Every row gives one point. Examples show where two turns around zero, p and q, send a point. Write where each new point lands after one turn and then the other. Backwards means that the second turn is done in reverse. Each puzzle has new turns, and all numbers are rounded.

Turn p:
[-15 -58 -33] -> [ -5 -25 -63]
[22 14 12] -> [15 18 16]
[-2 25 -4] -> [-15  12  17]
[-5 20 25] -> [ 4 -5 32]
Turn q:
[-13  -7  17] -> [-15 -16  -4]
[  3 -15 -58] -> [  4  57 -18]
[ 16 -13   3] -> [ 13  -5 -15]
[-5 35 37] -> [ -1 -35  37]
Where do these land?
p, then q backwards: [ -2 -26 -11] -> [  8 -26   8]
p, then q: [-15 -33  56] -> [ 31 -17 -56]
q, then p: [ 28 -10 -15] -> [ 2 33 -3]
p, then q: [-41  15 -11] -> [-43  -7 -12]
q, then p: [ 7 30 -5] -> [23  0 21]
p, then q: [ 24  25 -14] -> [ 1 -5 37]

Turn p:
[-24 -14   8 -36] -> [-23  -3 -39   8]
[17 45 -4 22] -> [ 16  37  33 -11]
[ 19 -11  13 -34] -> [ -7  -8 -27 -31]
[-10 -21 -39  34] -> [ 32 -23  16  37]
[-31 -10   6 -24] -> [-22   0 -29  18]
[30 11 15 38] -> [  5  -2  47 -21]
Turn q:
[ -7 -25 -15  13] -> [ -9 -21  -2  23]
[  7 -17  -1  -7] -> [13 -8 -8 10]
[-22   5 -19  10] -> [-30  -8  -3   0]
[-25   9 -23  10] -> [-36  -6  -5  -2]
[45 -1 -9  8] -> [17 30 -1 31]
[-21  50  66  14] -> [  4  15  58 -62]
[ 24 -22   0 -47] -> [ 41  -2 -39   2]
Where do these land?
p, then q: [ -6   5 -39  23] -> [14 24 28 23]
p, then q: [ 22  -7  14 -19] -> [  6  -8 -31  -7]
p, then q: [ 22 -30  17   3] -> [ 20 -31 -17   3]
q, then p: [  5 -53  32 -14] -> [ 17 -50  10 -34]
p, then q: [-20  45  -4  17] -> [-12  30  32 -25]
p, then q: [-23  39 -20 -11] -> [-26  41  13  -6]

Turn p:
[ -9 -27  13 -26  16  57] -> [ 47  -5  11  20 -46  17]
[ 17  26   4  15 -46 -19] -> [-44  27 -14  18  18 -12]
[ 46  28 -13  21   1 -26] -> [-36   6 -31 -25   4 -35]
[ -7  -2  47 -19  20   4] -> [ 27 -12  29  21  -4 -29]
[-19  30 -30   8  21 -20] -> [ -8  12  14 -48  19   4]
[-22 -42 -20 -33  10  13] -> [ 16 -34  17   1 -21  43]
[ -6 -13  -1  33 -21  -9] -> [ -2   5 -25  12  30  12]
Turn q:
[ 4 -7 35 -8  4 19] -> [16  6 35  8 13  4]
[ -5 -39  21  13 -20   2] -> [ -9 -21  32  14 -17  24]
[-25  26 -34  15  23  -3] -> [ -4  18 -47 -19   9  16]
[ 16 -35   7 -33   5  24] -> [-13   6  49 -20  -1 -15]
[ 14  -5 -18  12  -4 -16] -> [ -9 -23 -15  -6  -7  -7]
[ -1  36 -27  -2  -7  22] -> [ 24  23 -27 -20 -15 -11]
[-33  35  11  28 -32 -76] -> [-11 -13 -60  77  -9  11]
[ 19  39 -17   9  31  18] -> [ 30   6 -27 -31  26 -12]
[ 10 -50  21 -34   0  10] -> [-26  -1  59  -2  -1  -9]
Where do these land?
p, then q backwards: [-45  22 -29 -16   9  14] -> [-21 -24   8  -1  11  52]
p, then q backwards: [ 12 -11  19 -23  -4 -16] -> [ 17 -16  11  -4 -15 -23]
q, then p: [ 39 -10  -4  -8   7  15] -> [ -9 -35  16  14   0 -15]
p, then q backwards: [-12 -39  47  -2 -41 -29] -> [  3  -1  56   8   4 -56]
q, then p: [ -4 -30  13   8  -9   8] -> [19  5  0 30 -2 -1]
q, then p: [34 -1  9 18 44 -2] -> [ 24 -47   6 -17 -18  -9]
p, then q backwards: [-34  58 -40 -19  -8  41] -> [-52 -20 -10 -31  -3  64]
p, then q: [-13   1  26  21 -21 -18] -> [  1 -10 -20  -9  34  18]
p, then q backwards: [ 22  11 -42  21  24 -12] -> [  7   0 -53   8  23  10]
